Each point is reached from the start by the listed moves, each made once or not at all, plus a little noise. Say if it took an odd or an even number of moves. Then give how often each move was made.

Moves:
(1): [-1 15 25]
(2): [ -5  34 -32]
(3): [-23  15   6]
Start: [-6 -6  9]
Points:
[-12  41   1] => even (1, 1, 0)
[-8 -8  9] => even (0, 0, 0)
[-36  60  11] => odd (1, 1, 1)
[-28  11  15] => odd (0, 0, 1)

Moves:
(1): [ 12   8  20  28 -23  11  -5 -45]
(2): [-16  34  -3  21  22   5  15  11]
(3): [-16 -16  11  -3  22 -18   3  10]
(4): [ -4 -32 -12  24  11   7 -20   5]
(5): [ 22 -27  -6 -13  32 -12 -36  -1]
(6): [-18 -14   0 -21  17   1 -24   8]
Start: [ -1  -5   4 -13 -12   4 -24  25]
Points:
[-16 -23  18 -14  11 -14 -17  37] => odd (0, 0, 1, 0, 0, 0)
[-51 -37   1   6  60   2 -49  59] => even (0, 1, 1, 1, 0, 1)

Moves:
(1): [ -3   4  -1  21 -13   1   6   6  -7]
(2): [15 14  2 -7 13  6  7 -9 -6]
(3): [  2  -5   0 -10   5   9   2  13  -3]
(4): [  5   7  13   7  -1   0 -12  10  -8]
(5): [-7  8 -5 -6  9  0  1  2 -8]
(6): [-5 -3 15  7 -1  5  4  3  9]
(7): [-10  16 -10  -2 -10  -7   6  11   5]
(8): [ -2  -3 -14  11   5  22  -5  -7  25]
(9): [  2   5 -13   4   9  -8   8   4   7]
Start: [ 3  6  6  1  4  2 14 17 -9]
Points:
[-11  36   3  10  -5   6  16  60 -30] => odd (1, 0, 1, 1, 1, 0, 1, 0, 0)
[ -6  43 -18   6  32  21  35  22  23] => even (0, 1, 0, 0, 1, 1, 1, 1, 1)
[  4  41  -3  14  -6   2  35  25 -18] => odd (1, 1, 0, 0, 0, 0, 1, 0, 0)
[ 15  33  22  34  12   8  29  32 -15] => odd (1, 1, 0, 1, 0, 1, 0, 0, 1)
[ -8  20  28  30   0   7  13  37 -23] => even (1, 0, 0, 1, 1, 1, 0, 0, 0)
[  5  34 -15   4  13  23  24  11  14] => odd (0, 1, 0, 0, 0, 0, 1, 1, 0)
[ 6 45 -5 33  0 26 16 29  0] => odd (1, 1, 0, 1, 0, 0, 1, 1, 0)

Moves:
(1): [  6   4  35  14  19  -5  21  -8  -3   5  -2 -14  -4]
(2): [ -8   9  -3  -1   7  -3  10   3   3  -3   3 -15   8]
(3): [ 4  5 14  2 11  7 11 -4  3 -2  9  6 13]
(4): [ 20   6  16 -20   5   4  -3   5 -20  -1   0  -9   0]
(5): [ -7 -11   3   4  21  12   4   8  -3 -14 -14  -2   4]
(6): [  7  -6  -1  12   3  -4  12  -5 -10  -5  -7   8  11]
(7): [ 21   9   3  11  -8   5 -18  10  12  -1   0  -7   9]
(8): [  6  29   6   2  -2  -1 -20   0  -6 -13   7 -12   3]
(9): [ -7   4  -8   3   6  10   6  13 -27  -5  16  -2  -1]
(10): [  0   0  -7 -20  17 -11 -14   5  -9  -2  -1  -7   5]
(11): [  7  -1  10  20 -11   0   4   0  18 -10  10 -12  -4]
(12): [-2 -8  1 -6 -4  2 -3 15 -2 -3  0 12 12]
Start: [ -6  -6  -5   4  17 -10  -1   9  -7   4  -5  -6   3]
Points:
[ -6   2  21  22  42  -4  26  13 -36   2   9 -23  -1] => even (1, 0, 0, 0, 0, 0, 0, 0, 1, 0, 0, 0)
[ -4  -3  -6  25  12   0   9  21 -19 -11  22 -20   0] => even (0, 0, 0, 0, 0, 0, 0, 0, 1, 0, 1, 0)
[ 51  34  36  -6  23  -4 -42  39 -13 -27  20 -34  41] => odd (0, 0, 1, 1, 0, 0, 1, 1, 0, 1, 1, 1)
[ 14   0   5 -35  38 -16 -17  18 -37   1  -5 -22   6] => even (0, 0, 0, 1, 0, 0, 0, 0, 0, 1, 0, 0)
[ 37  34  53  24  60   0   6  20 -34 -30 -17 -56  35] => odd (1, 1, 0, 1, 1, 1, 1, 1, 0, 0, 0, 0)
[ 14   0   9  26  51  15  -6  42 -15 -32  15 -30  28] => even (0, 0, 1, 0, 1, 0, 1, 0, 1, 1, 1, 0)
[ -5   3   3  17  50  22  12  53 -21 -24  10 -14  47] => even (0, 1, 1, 0, 1, 0, 1, 0, 1, 0, 0, 1)

Moves:
(1): [-3 -1 -3  6  4  3  6  1  7 15 -6 -9  8 13  0 -5  9 -6  2]
(2): [ -3 -13  -1  12  -2 -10  -5  14  -6  -1  -8  -1   1  -2   7  -1   3   9
   6]
(3): [  5  17  -1  -5  -2 -14  -1   0 -11   3   2 -11  -4  11   0   2 -18  -4
  13]
(4): [  5   6 -13  15  -7  -2  -7  15  19  -2  -8  -2  -7  -5   0   2   2   0
   5]
(5): [ 17  13   1   2   0   2  -9   3  19 -12  11   2   5 -14  17   7   4 -23
 -12]
(6): [ 10   0  -7   7   3 -11  23   0   2 -17   3 -19 -11  -1   0   5 -18  -9
   1]
(7): [  6 -16   4 -13   5  22   6   5  16  -1   1  -7   0   5   7  18  -2   2
   2]
(8): [  9  -9  -7   4   6  -1 -11 -15   7   4  -1  11 -10   2 -13   4  -4   5
  -6]
(9): [  0  -3  -4  -4  10  11 -26  13 -14   7  14 -13   6 -10   7 -10 -12   3
 -14]
(10): [  9   3  -2   0  -8  -3  -7   3   6   8   8  -4  -2  -6 -11  -1  -1  -7
   4]
(11): [  1 -14 -14  -9 -24   5  -5   2 -10 -13  -1  13  14  -1   9   5  15   9
   2]
(12): [ -3  13   5  -3  -9   1  -4  -4   5 -10   3  -2  -5  -2   7  -5   6   2
  -6]
(13): [ -4   0  -5   0  19   5   5   6   6   5   0  10 -15  -8  11 -13   5  10
  -4]
(14): [ -1 -18  11   1   9 -28   0   4  11  -4  -2   7  23  -8 -11 -10   3 -11
   0]
(15): [  2  11  -5  -5   6   4  -6 -19   1  12 -30   0  14 -28  20   1  -5  -8
   6]
(16): [ -1   4   3   8  -2   7   3  -3   2   0   4   4   5   3   0 -12   6  11
  -6]
(17): [  1  -1   6  26  -3  16  -9 -10  -4 -12  -5 -16  10   1 -13  -5  -4   4
  23]
(18): [-16 -14  -5  17  -5   3  -5 -15   9   1   9  -9   1  -1  16  -3 -14 -11
 -18]
Start: [ 9 -1 -9  9 -5 -7  2 10  0 -2  5 -9 -3  3  5  3  4 -5 16]
Points:
[ 21 -23 -30  23   9  49 -30   7  -2   6  12 -27  13  19  14 -13  -2  29
  27] => odd (1, 0, 1, 0, 0, 0, 1, 1, 1, 0, 1, 0, 1, 0, 0, 1, 1, 0)
[ 38 -26  -7  21   3 -25   2  -5  43 -11 -17 -21  13 -33  11   4  -8 -11
  16] => odd (0, 1, 0, 0, 0, 1, 1, 1, 0, 1, 0, 1, 0, 1, 1, 1, 0, 0)
[ 21 -34 -30  24   6   5 -21  -2  11 -12   3 -60  32 -42  40  -8 -47 -31
  33] => odd (0, 0, 1, 0, 0, 1, 1, 0, 1, 1, 1, 0, 1, 1, 1, 0, 1, 1)
